Every row gives one point. Examples show where two turns around zero, p and q, send a point. Write where each new point lands after one turn and then the other. Backwards means that the second turn is done in reverse. Each puzzle has new turns, and all numbers are rounded.

Turn p:
[-18 -19  17] => [-23  -7  20]
[ 19   8 -36] => [ 11  10 -39]
[ -2  21 -23] => [ 13  24 -15]
[ 1 -9 42] => [  0 -27  33]
Turn q:
[-10  10   0] => [-10  -6   7]
[  6 -29  22] => [34 12 10]
[-16  -3 -13] => [ -1 -21  -2]
[ 48 -17 -10] => [ 17  31 -38]
[-28  38   1] => [-39 -16  22]
Where do these land?
q, then p: [ 17 -19   0] => [ 17  -1 -19]
p, then q: [ 18  20 -11] => [ -6  13 -25]
q, then p: [-28 -26 -25] => [-26 -29 -23]
q, then p: [-7 24 36] => [13  1 42]

Turn p:
[19 -8 11 17] => [ 26 -12   6  -1]
[  9 -15  24 -26] => [ -6 -10  21 -31]
[-24   9 -24   6] => [-16  15 -12  25]
[  5 -10  13 -13] => [ -3  -6  13 -16]
[-22  28   6  22] => [ 13  37 -12  11]
[-34   4 -32  19] => [-15  19  -9  44]
[ 48  -7   2 -25] => [  3 -43  -9 -33]
Turn q:
[-11  23   0 -17] => [  8  20   5 -22]
[ 47  -3 -17  -4] => [ 41 -19   1  22]
[ 28 -12 -20   9] => [ 21 -16 -12  24]
[-8 45 28 -1] => [ -2  38  36 -10]
[-11 -17 -23  21] => [-12  -2 -31  16]
[-23 -18  11  -7] => [-24 -10  -4 -17]
[-22 -17  21   0] => [-31 -10   5 -12]
Where do these land?
p, then q: [-6 19 -2 42] => [24 15  3 37]
q, then p: [  6  26  23 -33] => [  1  -1   5 -48]
p, then q backwards: [ 30  21 -23 -12] => [-12 -32 -27  -9]
q, then p backwards: [-13 -12 -10  -6] => [ 10  12  -7 -12]
q, then p: [-16 -20 -12  17] => [-14   5  -2  30]
q, then p: [ -1 -33  25  -8] => [-14   0  40   4]

Turn p:
[  3 -15  -2  -1 -34 -13] => [  7 -34   7   8  -9 -13]
[ 21  17 -17  12  36  -4] => [ 10  33 -30  -2  17  -7]
[ 4 26  0  4  3 -5] => [  4  12 -16  -9 -15  -2]
[  8   3  -3 -20  -1  43] => [23  8 14  5  2 39]
[ -9  -3 -21   7   6   2] => [ -7   5 -10  21   5   2]
[-22 -17  13  21   3   1] => [-23   7  23  10   0 -14]
[ -3   0 -14  -1  -9   4] => [ 3 -6 -5 14 -4  5]
[-33 -17  27  -8   9 -13] => [-41  -8  20 -16   6  -1]
[ 30   7  17 -14 -13 -13] => [ 25 -15  -3 -29  -3  -8]
Turn q:
[-3 14 -2 -9 25 -8] => [ -7  19  -3  20   3 -13]
[-22   6  -4  17   9  21] => [ -8   5  28   2 -22  -2]
[ -8 -16 -24  10  15  21] => [-35  -3  12  -4 -16   3]
[-1 -9 -1 11 17 30] => [-22  12  22  -7  -7  14]
[ 17  18   3 -15 -38 -27] => [ 39 -11 -37  -5   2  -2]
[ 28  12  12  -9 -19 -19] => [ 28   0 -28   1  14  12]
[-14 -14   6 -10   4  18] => [-11   5  16 -19   5  -9]
[  9  -1   3 -12 -25 -32] => [ 23 -20 -27  -1  14  -7]
[ -7 -10   6  16  13  -5] => [-8 -8 17 13  7  2]
Where do these land?
p, then q: [ 11  29 -14  -5  16 -27] => [-18  -2 -32   2 -24 -16]
q, then p: [ 10 -11  16   0  -7  -3] => [ 4 10  3 -4 17  9]
p, then q: [  6   3  30  -8   1 -17] => [  3   6 -14 -12  20 -23]
q, then p backwards: [  3 -11  10 -12   5  19] => [-1  0 18 -5 20  1]
q, then p: [-10  21 -18  13 -15  17] => [ 18 -25   9   3 -22  -1]
p, then q: [ 6 -6 17 16 16 -7] => [ 11   9  -6  17  10 -17]
p, then q: [ 11 -24   7  -1 -10   8] => [-1  2  8  5 26 13]
q, then p: [-38  -2 -48  -5  -6  10] => [-23 -53   1   5 -19 -12]

Turn p:
[-15  12 -26  -6   0   5] => [ 15  15 -21   3  14   5]
[ -2  28 -15  -6  48  -5] => [-22  -1 -25 -14  45  -5]
[  9   4  -9  -9 -11 -11] => [ 12  10  11 -11   4   0]
[ 4 18  3  7 -4  6] => [-10  11   4   4   4  14]
[-6 -9 17 19 -4 30] => [-12 -12  -2  31 -17  12]
[ -2  -4   1  20  12 -12] => [-17   5  -3   3  -2 -19]
[ 27 -22   1 -11  -2   8] => [ 14 -21  26   6   5  -5]
[-15 -27  29 -14 -38 -23] => [ 19  -6  11 -23 -54  -2]
Turn q:
[-13   1   5  19  16  18] => [ 19   6  23   9 -10  -3]
[ 25  -2  11 -25 -21   6] => [-18  -6  -5 -32  20  -2]
[-16 -27  16  14  15   0] => [  6  18  14  22   7 -24]
[  8   6   6 -14  18 -28] => [-12  27 -20   3   1  13]
[-11   1  11 -31 -13   2] => [-29  -6  11  -2  17  10]
[ 11  24 -20  29 -29  10] => [ 13 -34  -7 -19 -33  -4]
[ -3  -4 -29   9  13  -9] => [ 21  -5 -18  19  -2   8]
Where do these land?
p, then q: [  7 -10   3  13  18 -15] => [-15   9  -9  22  -2  -2]
p, then q: [ 13  16   3 -23  27 -13] => [ 0 19  7 15 29 20]
q, then p: [ 12  18 -12  -2  13 -12] => [15  8  2 15 13 15]
p, then q: [ -4  -9   7 -39 -32  36] => [ 26 -11   9 -43  24 -25]
p, then q: [ 4 -1  4 17 -3 37] => [ 22  -6  16   5 -17 -24]
p, then q: [ 10  -9 -14  12  11 -14] => [ -9  18 -14  11 -11   2]
q, then p: [-40  -6  -5  16  -9  -8] => [-15  14   6  16 -32 -19]
p, then q: [ -1   0  14   5 -25 -10] => [-20 -12   9 -16  -5  -3]

Turn p:
[-13   2 -32 -11  -7 -14  -2  -4] => [ -2  -2   3  -9 -19 -17 -29  -4]
[ -7  13 -27   2 -15  -5 -18  14] => [ -4  -1  -8  12 -20  -7 -28  16]
[  5  -1  13  24   9  10  12 -16] => [ -2 -10  -7   4  -2   7  29 -16]
[ -8  15  -9 -10 -19  -2  -3  -6] => [ -7   6  -9   7   0 -19 -17  -3]
[ -5 -16  21  -5  34   4   2  18] => [ 28  -3   9 -15  16  27  10   5]
[-13  19  -7  -4 -14  -9  -7  -4] => [  2   6  -8  14  -5 -16 -18  -5]
[  6 -18  20   6   2  15  20   8] => [ -4 -17   7  -6  23  10  22   4]
[  6 -14  12   6  -8   0 -10 -14] => [-16   7   7   7   4  13   6 -12]
[ 23 -10  26   7  16  -6  16   7] => [ 9  2 20 -2 10  8 36  6]
[  5  11 -17 -15   1   8 -10  -2] => [ -4  13 -15 -12  -8  -6 -11   9]
Turn q:
[  8 -34  -2  19 -17 -21  -5  -2] => [ -2 -19 -26  35  -2  -2  -2  -9]
[-11  16 -15  33  10 -25 -12   0] => [-23  -5  13  12  -2 -35 -18 -11]
[-10   1  -5  -8  -8  12  24   0] => [ -6  11   5  -6 -12  23   6  -8]
[  2  -6 -12 -14   0  24   0  -7] => [  5   3 -12 -21 -14   7  12   2]
[ 22  22   6 -13  -7   2  17  -4] => [19 30  5 -4 10  6  1 -9]
[-16   1   6 -18   9  -1 -15  25] => [-6 -4 11 -3  0  5 -6 36]
[15  0  9  6 14 -2  2 -1] => [ 13  -3   8   5   8 -10  10  -3]
[ -8  14   0  16 -10   8   2   1] => [-20   7   2  -5   9  -1   1 -10]
[ -1 -13  13 -21   9   2 -13 -11] => [ 20 -18  -5 -12   2   8  -5  13]
Where do these land?
q, then p: [ -3 -17  14   0  11 -17 -11   8] => [ -2 -11  17   3  -3  23   7   9]
p, then q: [-13  -1 -10  -5  -8  15   8 -16] => [  4 -13  -6  -6 -20  -2 -16   0]
q, then p: [-12   9 -10   1   9 -33  -6   6] => [ 1  9  9 32 -2 18 -7 -1]
p, then q: [  2   7  -4  -7  19 -28   2 -13] => [ 18  18  -6   2  21   3 -14 -11]
q, then p: [ -4  -2 -10   0  17   0   8  19] => [  2 -11   8  18  16  -7   4   4]
p, then q: [ 26 -10   0  -2 -48  17   1  -5] => [-35 -23  33   1 -12   9 -16   7]
p, then q: [ -1   5   2  -5   4  15  10 -10] => [  9   2   4  -2 -19   0  -5  -2]
q, then p backwards: [-10   4  34   7   5  10  12  14] => [  8 -28  27   2  -4   3   7  10]
p, then q: [ 16  -4  -9  17 -18   9  -6 -16] => [-27  -6   3  -3  -9  16 -11 -11]
p, then q: [  0   9  -8  -6   8  11 -18  13] => [ -9  16  -9  -5  -4 -10   6  16]
